Each row is a point. The points of each table are mixes of a few directions, plus a little noise. Count the directions of each table, and those that both share. Where both have some left over, give the other angles between the two spaces (their principal angles), to ten degrees, smallest first.
In the rows, 128 means zero.

First, 4 rows:
[[ 64 154 161]
 [209  96  86]
 [110 134 137]
 [129 127 128]]
Second, 6 rows:
[[152 144 125]
 [146 138 138]
 [120 132  57]
 [124 135  54]
 [122 112 221]
 [104 108 173]]
Directions: first 1, second 2, shared 0; angles 50

First:
[[ 53 191  46 183]
 [134 123 135 124]
 [162 100 166 104]
 [157 104 160 107]
 [134 123 135 123]]
Second:
[[ 89 157 116 164]
 [111 136 174 161]
 [201  85 106  97]
 [ 98 154  63 127]
 [140 108 181  91]]
Directions: first 1, second 3, shared 1

First (7 x 6):
[[ 91 124  50 148 175 167]
 [131 132 138 120 118 152]
 [126 123 121 139 139  90]
 [104 132  61 105 145 192]
 [169 127 218 127  87  44]
 [151 128 215 165 107 123]
 [124 131  92  93 126 128]]
Second, 7 rows:
[[140  94 248 156  85 118]
 [119 156  27 102 164 131]
 [132 118 129 111 120  76]
 [104 148  54 151 176 194]
 [152 141 173 112  96 155]
 [133 133 119 111 124 114]
 [117 105 147 151 131 107]]
Directions: first 3, second 3, shared 2; angles 30

First, 8 rows:
[[ 76  52 135  94 125 142 100 122]
 [100 209 106 120 158  99 146  84]
 [166  83 165 149 130 146 146 143]
 [129 104 170 141 130 157 132 133]
 [ 42 151 157 117 119 144 154  86]
 [193 204 115 164 117 128 125 164]
 [191 100 134 142 148 140  94 163]
 [128 120  41  95  98  69 127 130]]
Second (7 x 8):
[[249 132 181 200 135 132 212 149]
 [ 79 126 107  99 125 126  94 120]
 [145 128 136 138 129 129 140 131]
 [190 130 155 165 132 130 171 139]
 [124 128 126 125 128 128 125 127]
 [ 31 125  86  70 122 125  60 111]
 [ 79 126 107  98 125 126  94 120]]
Directions: first 5, second 1, shared 1

First (8 x 9):
[[111 148  94  97  84 137 127 165 118]
 [127 132 162 153 155 133 152 140  84]
 [132 119  74  92  88 119  92 108 199]
 [139  74 129 199 202 105 179 139 139]
 [141 114 204 191 206 127 163 114  77]
 [118 147  70  63  53 132  85 128 174]
 [129 136 123 108 109 130 108 115 140]
 [128 153 169 121 128 141 117 114  92]]
Second:
[[176  62  88 111 168 107 151 129  73]
 [150 124 166 121 165 144 123 156  61]
 [134 126 133 122 146 143 121 183 106]
 [ 67 168 148 195 108 127 144 124 228]
 [158 107 108  90 124 120 111  94 108]
 [ 86 156 125 161 100 130 108 128 249]
 [146 111 143 137 153 122 122  99 133]
 [148 117 104  85 120 133 126 153  69]
 [ 54 196 131 160  55 125 167 100 161]
 [159 114 136  98 141 131 107 113  91]]
Directions: first 3, second 5, shared 3

First:
[[ 82 193  96 106 115  86 168 111 132 103 108]
 [121 167 134  90  71 114 143 108 164 127 111]
 [140 142 185 120 108 160 129  94 179 120 150]
 [100  84 119 117 113  71  89  89  90   7 153]
 [174 149 110 109 126 170 117 109  96  60 126]
 [145  58  99 174 137 127 128 200  93 218  88]
 [148  58 117 166 120 130 122 175 103 180  99]
 [129 153 171 137 127 159 149 102 170 127 141]
 [121 175 114  89 202 127  92 137 127 161 176]
 [120 101 135 172 162 136 141 155 127 177 125]]
Second (9 x 11):
[[100  33 134 144 133  68  72 118  92  63 163]
 [132 191 113 111 163 150 144 141 139 175 128]
 [174 185 165  87  60 186 145  72 173  70 121]
 [140  83 145 159  61 133 155 126 135 116  87]
 [120 181 112  94 191 129 105 128 125 141 167]
 [133 150 129 116 133 138 129 123 134 128 133]
 [ 94  81 103 159 175  84 114 167  94 165 134]
 [101  63 118 155 148  83 105 146  98 125 138]
 [158 185 133 127  88 181 185 130 162 169  81]]
Directions: first 6, second 3, shared 3

First, 11 rows:
[[ 87 105 116 102 174 108 121  99 187  98  81 166]
 [207 127  97 105 115 145 162 217 138  15 129 132]
 [173 140 138 139  95 132 141 156  89 143 166 109]
 [ 83 134 132 129 156 128 129  98 155 127  85 133]
 [201  94  85 100 102 139 113 200 119  55 179 139]
 [ 72 123 152 124 165  90 127  60 162 178  92 154]
 [115 121 132 142 110 133  95 108  95 183 167 115]
 [205 122 129 114 103 109 154 175 114 106 165 137]
 [165 157 163 145 106 112 168 136  99 165 142 113]
 [ 23 120  94 141 158 184  64  88 146 116  87 111]
 [ 77 165 172 167 127 128 134  70 102 220 114  99]]
Second, 10 rows:
[[149 156 132 140 104 176 147 183 144   9 110 127]
 [ 92 101 125 127 135 109  82  77 113 211 157 131]
 [191 152 134 113 152  82 219 155 127 155  90 114]
 [ 55  93  99 128 147 137  53  71 117 201 145 119]
 [119 135 102 126 153 142 144 136 128 129  92 103]
 [100  90  92  96 151 147  89 141 195   9 103 177]
 [110 115 122 125 131 131 104 116 134 127 134 137]
 [125 133 158 149  99 121 110 103  92 192 173 121]
 [187 151 131 112 145 103 209 172 146  91  87 128]
 [152 155 187 167  64 133 124 125  82 157 191 122]]
Directions: first 4, second 4, shared 3; angles 60

First, 10 rows:
[[109 146 140 131 101 134 124 148 101 100  97 149  91 156]
 [134 131 116 106 111 137  78 141  93 122  97 114 136 133]
 [ 51 146 141 126 156 114 157 188 104 148 132 192 112 104]
 [127  81 122 123 140 135 173  73 188 122 164 121 140 126]
 [101 120 125 101  88 149 104 130 104  91  91 135 101 156]
 [144 109 136 156 182 109 195 115 164 150 166 151 156 118]
 [168 149 119 129  96 133  79 105 137 132 133  67 125 118]
 [157 103 115 132 196 108 144 127 141 177 159 129 200  92]
 [145 203 141 158  97 117  89 151 123 145 137  90  90 107]
 [145  92 124 117 114 144 136  99 128  92 104 130 131 168]]
Second, 11 rows:
[[ 97 112 124 128 115 111 141 211 147 150 159 125 205 106]
 [133 133 125 143 121 124 134 120 138 131 136 113 117 134]
 [249 145 150 125 191 123  95 118 118 151 126 126 213  81]
 [138 134 130 124 135 139 121  89 116 115 109 134  89 139]
 [105 128 121 139 109 126 139 122 137 124 133 119  99 144]
 [ 78 102 126 109 118 112 138 241 139 151 157 142 234  95]
 [ 95 119 128 104 127 142 123 121 108 111 106 154 102 136]
 [122 128 133 101 141 150 113  82  97 102  89 157  77 140]
 [106 130 115 165  93 110 154 144 163 140 162  91 117 144]
 [115 134 123 136 115 137 132  78 124 109 114 124  53 157]
 [172 141 134 133 146 134 117  81 121 123 115 124 104 131]]
Directions: first 5, second 3, shared 1; angles 30, 60

First, 11 rows:
[[157 116 149  94 147 138 183 163 113 200 134 134 166  32 120 152 135 116
  125 232]
 [127 128 127 129 127 128 126 127 129 125 128 128 127 132 128 127 128 128
  128 124]
 [147 120 142 105 140 135 164 151 119 175 132 133 153  65 123 143 133 120
  126 196]
 [120 132 122 138 123 125 112 118 132 108 126 126 117 155 130 121 126 132
  129  98]
 [144 121 140 109 139 134 159 148 120 168 131 132 149  74 123 141 132 121
  126 186]
 [140 123 136 114 136 132 150 142 122 157 130 131 143  90 125 138 131 123
  127 170]
 [122 130 124 135 124 126 117 121 131 113 127 127 120 148 130 123 127 130
  128 107]
 [ 94 142 104 168 106 117  64  87 145  45 121 120  84 240 138 101 120 142
  131   7]
 [105 137 111 156 112 120  83  99 140  69 123 123  97 207 135 109 122 138
  130  43]
 [131 127 130 124 130 129 134 132 126 136 129 129 132 117 127 131 129 127
  128 140]
 [122 130 124 136 124 126 116 120 131 112 127 127 120 149 130 123 126 131
  128 105]]
Second (11 x 20):
[[146 142 113 143 148 142 118 161  92 112  95 139 138 138 133 122 164 108
  116 157]
 [115 142  86 135 110 149  75 103 149 128 136 138 120 144 121  96  99 167
  130  30]
 [149  86 165 122 133  58 177  92 149 155 165  97 122 156 126 160 122  99
  138 156]
 [158 127 110 151 151 108 115 136 109 115 130 126 131 181 120 132 147 100
  124 125]
 [ 53 126 179 110  81 129 141  91 177  83 152 111  91 120 135 141  80 162
  147  92]
 [108 143 145 129 125 154 137 156 102  93  73 138 124 108 153 120 164 122
  117 178]
 [ 87 116 175 100  99 127 165 107 158 132 136 118 115  82 140 140 104 148
  138 147]
 [169 137  79 133 150 143 100 145 114 169 139 144 154 120 107 115 127 130
  122 108]
 [139 148 127 139 160 139 119 178 107  95 176 130 145 142  85 170 114 103
  137 153]
 [155 120  96 122 130 128 117 114 135 184 131 135 143 111 125 107 123 142
  124 102]
 [129 122 134 122 120 131 145 124 116 142  74 132 126 105 161 106 163 128
  115 161]]
Directions: first 1, second 5, shared 1

First (11 x 24):
[[ 99 142 153 144 121 145 115 131 120 143 146 138 126 117 133 121 108 122
  132 113 146 132 148 148]
 [167 117 101 208  67 150 191 118 111 100 116 150 132 149 185  83 117 118
  132 154 249 150  76  91]
 [131 130 117 107 132 105 134 120 130 118 121 132 127 121 122 132 129 136
  124 137 104 119 118 123]
 [ 39  30 112 109  81 194 123 137  17  91 149 171 145  72 131  38  62 119
  194 192 162 145 159 124]
 [150  90 101 216  81 137 178 185 175 156 170 110  94 191 115 176 131  99
  149  65 122 107  82 114]
 [166 162 123  73 169  82 119  95 146 111  88 115 140 120 127 140 162 151
   96 149  98 125 122 120]
 [212  84  68 163 113 118 182 151 177 119 111  92 115 197 123 169 179 118
  127 118 118 120  65  77]
 [128 228 217 159 164 166  69  98 136 168 123 131 148 119 170 110 134 123
   85 106 220 168 187 171]
 [144 202 167 134 160 104 105 113 169 155 125 119 126 134 132 159 147 135
   91  94 125 126 141 152]
 [ 91 111 139  37 181 122  71 128 114 131 124 114 138  97  85 140 136 140
  133 142  36 118 178 149]
 [ 80 112 114  56 141  85 117 127 113 117 136 139 119  89  85 141 106 146
  142 138  27  96 135 139]]
Second:
[[178  93 144 141 105 108  64  91  76 141 108 111 163 168 118 103 188 179
  166 112 107 113  99 146]
 [142 135 162  80 142 101 149 164 181  99 132 139 145 129 121 120  88 128
  156 176 115 143 110 130]
 [156 117 137 139 131 109 109 124 118 139 133 146 130 154 106 127 149 159
  130 126 106 144 109 152]
 [113 129 158 101 151 115 143 222 143 120 161 172  98 122 215  93  93  92
  212 158 103 162 175  49]
 [ 94 117 112 122 166 135 189 122 160 144 158 119 121 136 148 147  94  77
  120 114 151 149 150  76]
 [181 111 115 166 131  96 125  63 115 164 129 142 144 189  43 160 169 186
   69  94 116 159  69 200]
 [ 82 101 129 115 179 153 134 116 174 126 161 105 120 113 109 147 107  99
  110 149 121 114 146 122]
 [ 94 196 115  78  72 155 188 146 152  72  71  83 152  54 173 119  64  70
  127 145 204  84 142  93]
 [112 153  82 211  74 181  53 104  32 148 100 135  78  86 118 136 201 160
   63  78 129  85 152 184]]
Directions: first 5, second 6, shared 0; angles 40, 60, 60, 60, 80

First, 8 rows:
[[142 137 113 125 128 127 119 123 117 109 144 108 132 137 153 110 129 104
  158 109 134 153 112 160 125 158 146 134 115  81  90 146]
 [130 116 135 138 144 110 142 123 139 136 103 141 129 135 120 148 149 152
  106 134 126 118 141 103 134 104 110 117 141 163 171 134]
 [150 123 116 136 147 104 132 115 126 112 119 117 134 149 152 127 156 125
  143 109 135 148 124 141 131 140 129 121 128 108 128 161]
 [ 95 140 143 112  93 172 115 149 127 150 150 140 118  94  92 121  78 125
  114 156 118 100 130 117 120 118 133 145 125 148 115  74]
 [153 122 114 138 151  98 133 113 126 109 117 114 136 152 159 127 161 124
  146 104 136 153 122 144 132 142 129 119 127 101 126 168]
 [162 111 116 150 173  74 148 103 135 109  93 121 139 166 161 145 190 143
  132 102 137 152 132 128 139 127 114 105 138 124 162 187]
 [ 96 131 148 119 105 159 126 146 135 156 132 150 118  99  88 136  92 142
   98 161 117  92 141  99 123 101 120 136 135 174 145  79]
 [ 96 146 139 107  85 181 108 152 120 144 164 132 118  92  98 110  66 110
  128 151 119 107 122 132 117 135 145 151 117 126  90  72]]
Second (10 x 32):
[[130 120 132 135 139 115 137 124 135 132 112 135 129 133 125 140 143 142
  115 130 128 123 136 114 132 114 117 120 137 148 154 134]
 [117 127 136 126 122 137 129 134 132 139 127 138 125 118 112 133 118 136
  115 140 124 114 134 115 127 115 123 129 132 149 140 111]
 [128 133 125 124 122 134 123 129 124 124 137 123 128 126 131 120 121 119
  137 125 129 133 123 138 126 137 135 132 123 114 112 126]
 [114 126 139 126 121 137 130 135 134 143 124 141 124 117 108 136 117 140
  110 143 123 109 137 109 128 111 120 129 134 156 146 108]
 [104 130 143 121 109 152 126 142 133 148 133 143 121 106  98 132 101 137
  107 151 120 102 137 108 125 110 123 135 132 160 138  91]
 [146 130 114 131 137 115 126 118 121 110 132 112 133 143 154 118 143 114
  151 108 135 152 117 152 128 150 138 127 120  92 107 155]
 [101 134 143 118 104 159 122 145 130 149 139 143 120 102  96 129  92 133
  109 153 119 100 134 111 123 113 127 138 129 156 130  84]
 [119 123 137 130 129 129 134 131 135 140 118 140 126 123 113 139 127 143
  109 140 124 112 137 109 130 109 117 125 136 157 152 116]
 [161 149  91 119 123 128 103 116  99  80 171  78 137 148 189  81 126  66
  205  81 144 190  88 208 121 205 174 143  93   7  26 171]
 [159 107 120 151 174  72 151 105 138 115  87 127 138 164 154 151 192 152
  122 108 136 145 137 117 140 116 107 103 142 139 176 183]]
Directions: first 2, second 2, shared 2

First:
[[124  89 107 108 125 152 112 143 159 133 100 124 146 133 175 102 128 114
  144 105  93 105 126 132 133 158 169 141  95 142 119 148]
 [106 146 148 159  90  61 137  94 129 111 106  98 112 147 183 116 124  56
  107 144 115 151  92 124 108 118 146 209 215 195 104 110]
 [ 35 226 193 206 119  20 151  92 118 114 157  80  46 157  72 110 101 133
   42 117 115 209 129 136 128  17  56 182 164 129 139  83]
 [119 145 132 154 143 156 132 149 164 124 147 125 126 129 112 124 133 159
  130 137  93 139 145 159 108 121 148 114 118 120 125 119]
 [146  63  93  94 116 113 127 120 147 165 134 138 141 103 160 104 114 110
  120 108 141 103 117  91 151 132 140 110  61 118 122 186]
 [165 118 125 135 120 169 123 166 143 123 140 122 156 123 126 121 153 149
  168 159 141 117 123 142 119 152 163 105 117 132 121 129]
 [174 133 147 130  99 128 120 162  84 122 146 108 146 127  91 119 156 153
  163 162 215 126 105 110 153 127 111 103 113 121 137 123]
 [122 111  69  61 222 161 158  32 115 155 121 249 113  83 122 244  78 113
   79  84  68  99 194 118  95 156  80  80 174  70 141 143]
 [140 125 137 107 119 170  97 164  97 101  80 112 155 156 143 120 152 130
  180 123 141 105 118 139 145 173 144 147 136 146 136 104]
 [151 124 129 128 127 149 124 157 124 133 149 124 139 120  97 120 141 164
  146 139 159 124 130 127 140 126 124  92  87 105 136 135]]
Second:
[[147  67 109 129  94  85  74 159 148 126 194 136 155 106 163  63 113 162
  134 155  21 143 170 114 128 152  59 136 158  66 156  94]
 [148 143 126  99  82  95 108 133 120 136 136 132 134 108 154 137 116 152
  149 152  94 166 160 128 117 149 106 143 111 126 150 118]
 [125 189 161 123 126 148 202  90 123 138 116 127  44 127 133 165  99 109
  189  70 214 110  94 132 101 147 193 114  89 180 173 113]
 [119 153 147 132 118 134 170 111 136 130 144 129  56 109 135 136  75 122
  179  72 181 109  96 129 111 159 172 106 120 158 178  95]
 [140 114 122 135 163 146 126 123 120 131 104 125 184 172 119 119 211 110
   83 169  95 127 154 126 138  81  97 152 118 104  75 173]
 [132 149 130 122 147 144 139 115 112 132  87 124 155 155 114 155 176 113
  104 149 144 135 136 132 131  99 133 142 108 140  89 165]
 [136 110 110 107  84  89  70 156 126 124 144 132 160  97 143 121 102 162
  122 161  74 166 156 126 134 149  91 135 144 110 134 114]
 [ 96 108 111 155 205 177 110 138 117 109  61 117 197 170  61 147 189  95
   30 150 170 103  96 136 172  60 145 125 157 135  23 193]
 [111 117 138 150 133 136 152 126 148 123 164 129  67 109 130 105  72 124
  164  72 161  92  90 126 122 155 158  99 148 134 171  89]]
Directions: first 6, second 4, shared 0; angles 70, 90, 90, 90

First, 10 rows:
[[ 62 171 119  48  44  97 167 121 182 112  48 177 124 119 141 147 140  93
  121  50 110 206 118 121  95 126 168  93 156 122   7 133]
 [ 85 164 118  70  56 111 167 118 162 118  63 162 129 123 138 139 128 103
  121  72 115 187 124 119  97 126 155  98 147 124  36 123]
 [126 142 120 114 100 129 148 120 130 127 103 136 133 130 128 128 118 122
  123 116 126 143 130 123 112 126 130 116 132 126 103 118]
 [140 141 117 124 101 137 153 116 116 132 106 130 138 132 125 122 105 126
  119 125 129 134 134 120 109 124 124 116 128 125 113 110]
 [221  96 121 213 185 178 120 119  47 151 185  74 147 146 108  96  80 166
  124 216 152  46 147 124 139 125  76 149  97 129 244  95]
 [ 93 138 131  98 108 109 129 131 157 119 108 147 121 121 135 139 146 114
  130  96 119 158 122 131 126 129 147 120 139 128  85 141]
 [202 117 113 182 142 170 147 110  63 147 146  92 150 144 112 100  74 153
  117 185 146  77 148 118 116 123  88 132 106 125 192  89]
 [131 111 138 146 164 127 102 137 128 128 158 118 122 126 127 130 143 135
  135 143 129 109 125 135 148 131 125 143 123 132 162 141]
 [ 98 104 152 130 181 104  78 152 158 119 169 129 107 118 135 143 178 127
  146 124 124 122 115 145 166 135 141 151 130 134 152 169]
 [123  93 152 155 202 117  71 152 139 125 191 114 111 122 131 136 167 140
  145 150 130  98 119 147 173 136 128 160 122 135 187 164]]
Second:
[[166 114 131 118 109 151 158 178  93  82 145 144 201 137 141 122  84 129
  120 119 160 138 153 111 114 136  74 131  98 147 146 112]
 [149 119 114 146  97 177 134 196 116  92 119 141 222 125 112 118  84 116
  129 137 147 123 153 100 141 136  81 113 118 113 141 129]
 [179 117 131 130  75 117  92 160 114 177  83  91 189 110 107  67 108  98
   84 132 125  67 106  98 170 130 130 176 105  62  79 203]
 [138 111 115 133 107 130 147 193 121  83 139 112 167 153  99 131 107 143
  122 105 189 144 174 128 130 166 112 161 162 112 137  97]
 [ 89 141 123 151 147 175  92 125 179 165  90 148 122 102 103 132 135  97
  163 172  62 122  94 123 162  98 136  69 140 102 122 171]
 [ 87 137  99 130 167 137 145  89 149 138 131 113  45 163 104 171 156 150
  136 128 117 142 141 161 117 145 164 137 153 139 131  85]
 [121 116 169  98 160 123 141 158 148 106 151 162 122 124 144 136 116 118
  164 129 124 180 115 143 117 112 103 101 140 155 143 132]
 [148 134 115 105 145 126 128  64 114 203  99  95  71 147 126 122 139 119
   89 140  76  85  94 140 130 122 159 171  74 123  87 157]
 [101 155 103 154 125  92 119  32 112 137 143 114  64 122 155 145 182 163
  114 115 130 105 134 132 105 129 178 127 130 149 137  88]
 [102 136 179 114 147  52 123  85 134  96 182 161  76  97 189 135 170 149
  160 102 151 175 115 142  93 105 143  94 160 177 157 107]]
Directions: first 2, second 6, shared 0; angles 40, 90
